Each row is a point. Each copy is the shape, with its points in the same order, turned, moved and blurred by noise. Is it also mirrored, or only turned?
In the rows, 128 means zero.

Shape, 7 rows:
[[119 185]
 [152  84]
 [186  88]
 [122 161]
 [120  79]
 [136 106]
 [109 128]]
Copy 1, 7 rows:
[[109 169]
 [147  70]
 [122  52]
 [119 148]
 [175  89]
 [160 101]
 [153 135]]
Copy 1 is: mirrored
Copy 2:
[[185 176]
 [112  89]
 [129  65]
 [166 154]
 [ 90 124]
 [117 117]
 [120 154]]
Copy 2 is: only turned
Copy 3, 7 rows:
[[133 184]
 [120  78]
 [ 90  73]
 [133 160]
 [154  80]
 [135 102]
 [155 129]]
Copy 3 is: mirrored
Copy 4:
[[161 163]
 [ 84  89]
 [100  63]
 [142 149]
 [ 64 119]
 [ 95 114]
 [106 147]]
Copy 4 is: only turned

Shape, 8 rows:
[[179 157 138 164]
 [119  69 126 141]
 [132 144 127  73]
 [ 89  95 101 164]
 [115 193 136 115]
 [153  88 135 107]
 [126 173 208 113]
 [115 126 132  76]]
Copy 1 (8 x 4):
[[159 174  89 139]
 [141  86 159 161]
 [126 127 146  70]
 [101  92 130 175]
 [ 96 169 113  89]
 [160 103 153 119]
 [113 208 167 107]
 [119 111 156  80]]
Copy 1 is: only turned
Copy 2, 8 rows:
[[145 180 138 183]
 [169  87 108 147]
 [159 164 113  83]
 [117  81  95 150]
 [ 99 175 146 102]
 [193 127 108 133]
 [144 161 205 100]
 [158 139 112  75]]
Copy 2 is: only turned
Copy 3, 8 rows:
[[187 103 129 160]
 [118 153  83 105]
 [155 141 182  85]
 [ 84 122  93 128]
 [139 117 196 146]
 [167 152 108  90]
 [167 192 186 167]
 [139 155 166  82]]
Copy 3 is: mirrored

Shape (10 x 6):
[[165 119 156 180  66 176]
 [ 86 144 151  94 161 113]
 [116 127 178 112 149 166]
 [125 153  94 108 169 104]
 [156 131  99 106 168 121]
 [ 73 170 170 129  96  75]
 [153 120  82 161 162 109]
 [133 154 103  79 150 153]
 [170  93 143 117 141 106]
 [ 84  89  84 165  88 177]]
Copy 1, 10 rows:
[[103 139 208 138  52 133]
 [128 113  84 120 143 146]
 [128 124 159 105 146 150]
 [176 125  72 150 107 155]
 [195 115 106 145  97 157]
 [ 73 127  75 110 108  93]
 [170 125 115 197  87 146]
 [174 118  97 110  95 187]
 [169  82 145 148 102 113]
 [ 74 107 154 181  80 208]]
Copy 1 is: only turned
Copy 2, 10 rows:
[[102 125 155 190 138 211]
 [104 100 129  90 130  82]
 [102  78 152 123 162 126]
 [124 147  90  83 126 106]
 [154 131  95  93 144 140]
 [ 72 142 159 138  78  80]
 [141 142  56 128 123 150]
 [116 133 114  61 159 143]
 [174 108 131 129 115 145]
 [ 48  90  85 135 109 210]]
Copy 2 is: only turned

Shape (14 x 9):
[[122 113 178  63 145 152  91 109 160]
 [ 63 127  83 161  91 115 133 134  70]
 [ 86 151 114 146 101 111 161 104 107]
 [120  61 142 113 110 179 110 117 180]
 [104 124  74 123  67  99  93 129  73]
 [173 148 104 178 153 157 159 120 131]
 [ 82 134 191 110 129  92 129 116 107]
 [104 134 162 153  92 117 146 153  93]
 [149  80 138 123 124 138  50 129 191]
 [146  53 130  98 164 159  97 136 140]
 [ 67 155 122 118 126  92 153 155 130]
 [ 81 157 150 111  88 104 184 187 101]
 [137 113 168  67 112 164 121 129 158]
 [135 123 149 127 165 210  69 128 162]]
Copy 1:
[[153 158 171 123 169 160  61 139 161]
 [115  52 143 156  98  88 113 123  84]
 [118 112 122 180 105 103 123 124 104]
 [165  84 152 127 171 186  63  96 170]
 [114  75 159 117  61  86  88  94 109]
 [162 110  94 114 146 155 182 106 102]
 [149 149 180 170 135  94 103 154 139]
 [154  89 167 153 111 111 146 147 138]
 [136 120 175  84 183 149  82  65 184]
 [182 106 165  66 189 154  69 122 131]
 [101 105 115 159 134  76 111 164 151]
 [135  88 135 169 101  92 141 202 166]
 [169 139 152 118 140 174  71 154 175]
 [118 123 174  94 199 207 113 109 137]]
Copy 1 is: mirrored
Copy 2 (14 x 9):
[[ 82  94 197  83 126 142 160 100 142]
 [102  99  77 167 126 134  91 158  54]
 [126 112  88 165 104 108 144 115  99]
 [107  54 149 105 142 193 152 118 165]
 [125  94  92 110 125 141  69 131  49]
 [163 165 124 156 150 164 114 105 172]
 [102 100 162 125 116  71 158 151 104]
 [129 107 130 130 109 120 138 184  99]
 [117  52 192  91 139 174  86 107 175]
 [ 90  84 164  88 195 183 130 127 154]
 [ 82 121  96 131 105  92 128 140 134]
 [ 91 135  84 109  87  96 149 187 107]
 [112 103 170  73 123 162 162 117 143]
 [ 90 114 200 143 126 208 116 115 162]]
Copy 2 is: only turned

Shape (16 x 12):
[[112 127 147 117 101 139 178 165  81 120 194 142]
 [167 107 106 167  91 124  89 165 138 173  98 156]
 [203 130 109  97 183 111 137 144 169 158 108 148]
 [118 143 103 135 102 158 160 122 154 163  97 148]
 [137 122 156 117 125 118 106  11 160 148 118 100]
 [137 156 168 126  91 179  93 144 153 122 136  14]
 [158 217 107  89  96 137 106 147 160 127  92 158]
 [138 189 117 177 122 107 118 165 130 132 109  89]
 [109 112 147  81 106 136  98  39 108 107 163 144]
 [218 109 160 131  80  98 159 165 113 131  86 158]
 [104 118 118  81  74 151 143 143 165 176  91 124]
 [109 100 103 132  93 123 115 121  68 101 111 144]
 [105 175 142  98 150 125  90 154  91 157 134 141]
 [120 105 161  82 110 110  99 135 163 156 228 124]
 [127 122 118 107  82 109 114 114  95 127 122  32]
 [124 112 140 153  99 117 172 168 163 112  85 151]]
Copy 1, 16 rows:
[[127 171 135 154 115  68 171 184  82 128 168 150]
 [137  96 120 189 108 142 126 157 171 167 106 177]
 [177  76 110 116 171 110 119 126 185 166 160 121]
 [133 165 125 112 101 138 164 154 185 146 111 135]
 [129 121 174  88  71  74  83  90 151 133  78  84]
 [ 89  95 190 161  99 154 135 157 128  45 133  83]
 [185 108 129 100  90 131 131 164 201  75 157 173]
 [104 119 127 180 130 104 130 134 201  67 133 163]
 [146 155 151  81  59  77  67 134  80 130 112 126]
 [190  67 119 164 133  96 190 142 124 152  96 175]
 [114 113 116  98  74 148 174 177 169 147 116 117]
 [128 153  86 136  92 116 111 142  91 120 100 180]
 [ 96 122 145 107 106 101 103 151 141 116 191 197]
 [110 106 161 136  80  62 100 207 115 165 177  87]
 [ 84 101 107 155  67 112 126 110 103  73 117 103]
 [138 122 112 135 160 104 170 191 157 125  68 152]]
Copy 1 is: mirrored
Copy 2 (16 x 12):
[[ 81 149 153  71 116 175 200 114 152 133 155 139]
 [133 124 109 176  82 150  97 120 152 163 170 116]
 [203 121  88 152 157 163 155  95 136 188 116 131]
 [114 103 115 122 106 146 122 141  97 174 120 164]
 [169  97 200 123 119  55 145  81  81 193 117 138]
 [167 161 222 124  96 137 159 207  94 148 131  82]
 [137 176 100 133 101 137 114 139 126 169  47 121]
 [112 142 119 182 112 119 175 175 125 149 123  97]
 [127 133 203  67 122  83 135  51 107 139 116 130]
 [173 120 101 149  35 166 178  96 170 145 134 145]
 [138  83 132  77  93 155 100 158 122 178 114 129]
 [ 94 112 134 113  91 126 139  82 116  84 144 110]
 [ 91 131 159 136 153 161 148 110 153 157  84  82]
 [144 158 188  59 154 120 143 114 187 195 168 110]
 [143 110 167  94  84 105 178 143  88 134 147  48]
 [138  93 107 132  91 138 150 159 160 119 134 181]]
Copy 2 is: mirrored
Copy 3 (16 x 12):
[[ 89  71 121  98 146 153 195 142 114 103 175 151]
 [185  85 113 125 141 120 109 135  94 155  86 165]
 [166 165 106  79 204 143 135 115 160 184 110 151]
 [122 134  80 148 127 135 152  89 131 135  92 171]
 [148 122 126 106 119 124 117  12 183 131 118  76]
 [132 123  98 124  38 152 139 155 150 177 161  62]
 [166 198 103  81  88 124 132 117 132 145 134 197]
 [144 165 127 138 116  82 141 162 112 132 130 117]
 [117  92 118  61 113 165 113  41 158  79 154 117]
 [221  83 127  81 151 119 200 148 144 130  86 161]
 [102 104  71 100  88 146 147  97 141 164  75 166]
 [128  87  99  79 134 134 130 127 105  50 102 122]
 [ 95 154 161  68 128 151 131 120  83 133 132 138]
 [ 93  53 140  76 132 138 107 103 156 179 189 136]
 [119  96  73  69  88 103 147 122 125 127 124  53]
 [138 104 110 136 130 118 162 157 179 114  75 173]]
Copy 3 is: only turned

Shape, 18 rows:
[[ 13  59 130  88 207  88  89 163 148 104  67  88]
 [110  87 114 169  78 138 130 177 180 127 171 126]
 [123 115 138 152 159  96  92 137  93 127 157 154]
 [120  65 143 117  80 134 126 152 138 136 163 181]
 [115 103 187 127 102 116  86  85  90 111 132 112]
 [173 152 110 172 103 109 127 104  89 104 104 130]
 [ 85 126 152 147 132 144  98 154  86 150 108 118]
 [127 126 132  79  71 142 133 140 196 144 160 177]
 [108 116 121 145  45 153 112 108 134 136 180 181]
 [ 68 120 115 130  88 114 136 122 166 112 176 165]
 [104 106 132 128 178 106 130 113 104 153  82 123]
 [133 106 175 150 155 119 136  77  68  97 104 117]
 [ 71 127 178  78 175  31 133 168 122 110  55 104]
 [143 140 148 126 181 129 168 133  99  84 118 138]
 [ 97 147 195 134 133 119 132 109  91 103 110 137]
 [ 70 108 145  75 181 104  77 164 169 113 114 100]
 [147 134 167 192 191  99 150  93 108 141 114 109]
 [113 113 164 162 147 119  95 129 138 105  84 167]]
Copy 1 (18 x 12):
[[ 63 172 193  62 185 191 163 144 198  73 207 109]
 [141 115 120 104  65 132 134 139 107 168 192 114]
 [108 123 170 173 151 121 137 173 102 113 150 120]
 [136 113  97 138 119 173 153 169  98 166 164 155]
 [127  68 157 125 156 136 157 138 114  86 124 175]
 [135 107 132 160 157  47 144 112 118 134 106 124]
 [ 57 100 150 160 125 129 148 127 147 106 157 141]
 [147 144  98 116  99 173  90 143 123 192 134 180]
 [143  73 102 142 111 118 109 158 101 181 170 186]
 [151 128 129 114 125 131  94 147 112 153 206 175]
 [101 129 168 164 186 148 150 110 165 116 152 112]
 [147  91 154 175 185 111 177 120 143  64 125 141]
 [ 71 216 188 108 191 163 165  89 133  66 144 150]
 [148 164 121 185 152 112 137 129 147  69 126 115]
 [119 122 155 168 147 117 150 119 140  70 139 188]
 [ 85 166 180  80 142 184 115 156 165  90 150 124]
 [153 117 205 203 150 110 156  94 140  97 134 102]
 [122 143 177 151 134 112 179 165 164 128 140 158]]
Copy 1 is: only turned
Copy 2 (18 x 12):
[[122 180  62  64 172  36 188  91  67 201 106 116]
 [145 116 115  89  94 140 127 154 131 149 215 101]
 [131 157 112 118 175 150 130 177 116 126 121 144]
 [149 109 138 121 110 136  80 172 110 175 152  94]
 [119 166 155  76 172 154  97 127 155 143  93  90]
 [103 133 176  95 114 176 160 153 142  85 105 147]
 [ 78 152  87  94 147 161 133 133 103 138 114  93]
 [181 112 116 143  60 127  72 124 135 143 144 101]
 [152 120 145  91  96 157  56 170 117 101 156  82]
 [183 152 136 102 103 115  96 139  91 112 173  92]
 [114 150 110  90 149 148 152 108  79 153  82 153]
 [ 91 153 184  95 191 163 135 107 116 134  90 138]
 [128 230 114 133 135  98 207  98  94 196  69 117]
 [111 129 161 163 166 144 166  99 103 119 115 144]
 [ 96 188 157 126 157 153 121 105 112 124 102 100]
 [148 167  55 108 154  69 158  96 126 170 114 113]
 [104 172 148  99 174 203 154  99 112 133 123 191]
 [ 78 171 131 109 131 111 111 133 120 141 125 156]]
Copy 2 is: mirrored
Copy 3:
[[ 27  15  98 134 108 123 175  85  84 164 246 134]
 [ 84 120 156 135  82  97  94 148 176 181 158  66]
 [117  78 161 147 180 160 132 147 130 148 166  99]
 [109  88 186 135 102 114 159 128 164 175 110  77]
 [144 121 160 171 152 131 168  75 140 118 173  99]
 [121 146 155 169 147 164  92 136 116  93 122 128]
 [120 126 141 124 127 171 150 111 120 171 191 129]
 [126  85 151  87  99  67 128 123 177 155  80 116]
 [129 125 180 107 122 136 113 100 197 158  99  73]
 [ 63 101 162  93 136 106 115 107 188 157 131  88]
 [ 85  84 131 161 156 149 143 106  77 168 157 155]
 [101 138 143 204 176 154 169  99 109 121 153 133]
 [ 59  54 156 118 140 102 184 122  61 108 217 196]
 [ 79 119 108 166 166 146 166 171 114 124 131 147]
 [105 135 152 148 167 143 179 108 144 123 170 158]
 [ 91  31  88 115 121  94 158 114 115 140 211 125]
 [100 136 136 204 206 133 116 139 105 161 168 161]
 [106  74 151 179 132 153 131 120 165 145 169 164]]
Copy 3 is: mirrored

Shape (15 x 12):
[[175 125 172  44 172 122 131 163  49  38 162 165]
 [195 130  99 140 146 127 121 110 150 124 151 141]
 [175 158 134 150  89 153 108 131 126 133 116  92]
 [182 128 141 131 110 144 152 143 143 137 196  99]
 [144 166 105 149 136 139 151 120 114 107 127 152]
 [128 168 132 149 111  84 106 131  95 145 146 142]
 [166 171 126 137 126 186 113 122 103 163 135 127]
 [156 100 170  52 128 121  80 154 109  65 132 150]
 [173 164  77 111  89 128 129 160  88 120 131 116]
 [ 68 101 104 101 148  83 128  62 134 160 126  71]
 [ 93 102 165 153 176  48 153  83 142 123  94  23]
 [187 125  94 151  95 157 108 173  60 179 113 164]
 [129 167  95 121 145 142 130 193 122 151 118 169]
 [138 128 165  70 161  53 167  68 157 143 113  83]
 [218 169 110 131 138 142  84 155 112 142 170  87]]
Copy 1 (15 x 12):
[[155  83 170 184  99 222 243 128 111 103 119 130]
 [117  70 124 115 162 157 119 140 175  92 139 101]
 [116 116 161  84 116 124 110 154 159 107  83 107]
 [ 94 101 168  95 149 131 148 149 199 105 138 150]
 [115  95 138 135 151 160  99 111 122 102 105 132]
 [136  90 146 158 136  99 102 148 125 146 112 132]
 [165 122 140  83 141 160 102 155 146 110 107 151]
 [113 104 144 162  59 188 200 178 125 111 134  91]
 [121  66 197  88 105 151 111 127 109 116 116 128]
 [114 132  77 116  92  79 122  68 145 146 187 111]
 [ 94 164  94 133 131  43 168  49 153 125 115  59]
 [160  96 205  89 156 173  81 181 114 156 135  99]
 [110 108 156 120 155 154 100 165  64  89 143 138]
 [ 86 101  47 105 124  87 198  84 132 144 120 108]
 [159  80 174  72 140 121 143 171 166  67 118 125]]
Copy 1 is: mirrored
Copy 2, 15 rows:
[[123 147  34 136 147  96 105 142  70 116  36  60]
 [137 106  66 132 113 142 143 128 158 121 148 155]
 [152 117 140 131 110 144 103 129 152 175 146 156]
 [163  95 101 173 133 124 108 158 124 141 178 125]
 [120 150  85 125 155 154 116 122 122 131 135 174]
 [133 157 117 134 151  85 132  81 124 152 151 166]
 [108 117 126 133 125 176 155 128 128 177 142 138]
 [149 143  90  97  95  90 101 138  94 100  72  75]
 [130  91 105 122 126 106  99 128  98 171 103 193]
 [163  91 166 120 168 137 128  43 130  43 140 156]
 [180 117 164 167 193 130  72  43 223  50 109 143]
 [ 82 127 145 165  85 118 163 144 103 181 111 195]
 [ 69 127 130 113 164  90 133 163 126 137 126 175]
 [222 114 121 121 204 118 141  92 164  73 105 132]
 [123  67  93 146 103 111 124 116 147 192 136 122]]
Copy 2 is: mirrored

Shape, 17 rows:
[[145 147 140 196 145 152 144 109 149 126 124 138]
 [ 83 111 108  83 193 100  58 130 128 103 206 116]
 [143 147  92 133 140  94 137 118  57 161 104 144]
 [107 117 110 125 152  95  78 138 104 106 106 163]
 [165 112  64  71 107 130 108 152  75 114 111 124]
 [147  71 113 192 133 144 185 106 157 123 140 128]
 [148 112 123 130 132  85 129 139  79 143 112 137]
 [ 98 136 130 167 149 163 174 121 122 131 134  82]
 [110 140 123 190 119 129 126 134 170 174 164 126]
 [ 98 102 115 159 159 173 166  67 151 135 157 122]
 [148 123  88 173 149 116 157  91 176 168 110 125]
 [103 101  99  81 208 166  58 141 110 143 182 149]
 [ 63 139 148  68 228 136 124 162 158  99 164 134]
 [ 95 154 151 131 117 121 169 103 143 127 130 169]
 [ 78 124 105 198 115 156 174 108 147 155  91 104]
 [117 155 150 164 156 152 132  57 163 144 117  97]
 [145  94 159 123 113  99 127 125 118 163  92 143]]
Copy 1 (17 x 12):
[[167 144 134 139 159 147 111 146  88 120 106 130]
 [ 36  86  82  92 158 105 106 155 199  95 130 142]
 [112 173 105 168 102 135 134 125 167 178 106 111]
 [102 126 123 141 158  91 125 134 202 154 103 137]
 [ 91 133 138 161  43  66  99 110 175 133 117 103]
 [176 103 160 147 126 180 117 184 124  98 125  91]
 [129 117 116 164 109 130 134 127 175 179 126 122]
 [109 117 124 155 144 173 129 130  83 115 136  83]
 [135 135 144 112 139 171 160 143 108 118 154 177]
 [121 119 128 124 155 191 129 144 113  63  91  98]
 [159 170 145 103 129 184 121 153 151 114 141 122]
 [ 70 108  56  96 144  77 148 128 194  58 114 116]
 [ 61  65  90  49 196  91 132 121 142 123 117  77]
 [135 101 142 114 140 164 131 109 115 154  59 128]
 [136 152 180 156 155 195 155 115 107 114 122 106]
 [134 152 122 116 168 182  84 110 101 100 115 130]
 [173 100 128 159 125 140 126  93 177 165 126 122]]
Copy 1 is: mirrored
Copy 2, 17 rows:
[[ 87 128  90 146 114 166 138  97 144 158 152 142]
 [102 132 183 163 130  47 146 147  60  84 105 151]
 [125 111  89  88  97  58 138 107 184 117 144 134]
 [128  95 134 139 139  57 146 142 149 152 111 144]
 [126 163 123 111 105  54 136 164 200 100  75 103]
 [128 162  72 139 169 178 119  98 140 117 151 120]
 [142 104  94  98 111  80 112 117 160 126 115 135]
 [102 134 132 150 105 148 129  62 146 109 152  90]
 [ 61 112 100 101 128 152 137 117  89 137 150 105]
 [ 86 147 129 149 163 165 146  85 143  80 174 131]
 [100 126  80 122 137 146 118 148 148 119 200 123]
 [ 54 165 190 140 151  44 116 125 114 103 104 163]
 [121 154 249 159 114  93 130 112  85 137 147 148]
 [131 106 146 100 117 158 180 105 145 138 150 140]
 [ 91 103 106 135 149 161 138  83 166 131 183  63]
 [ 68  96 126 165  97 171 132 111 148 102 181 138]
 [135  79 116  88 129 132  93 134 166 127 108 140]]
Copy 2 is: only turned
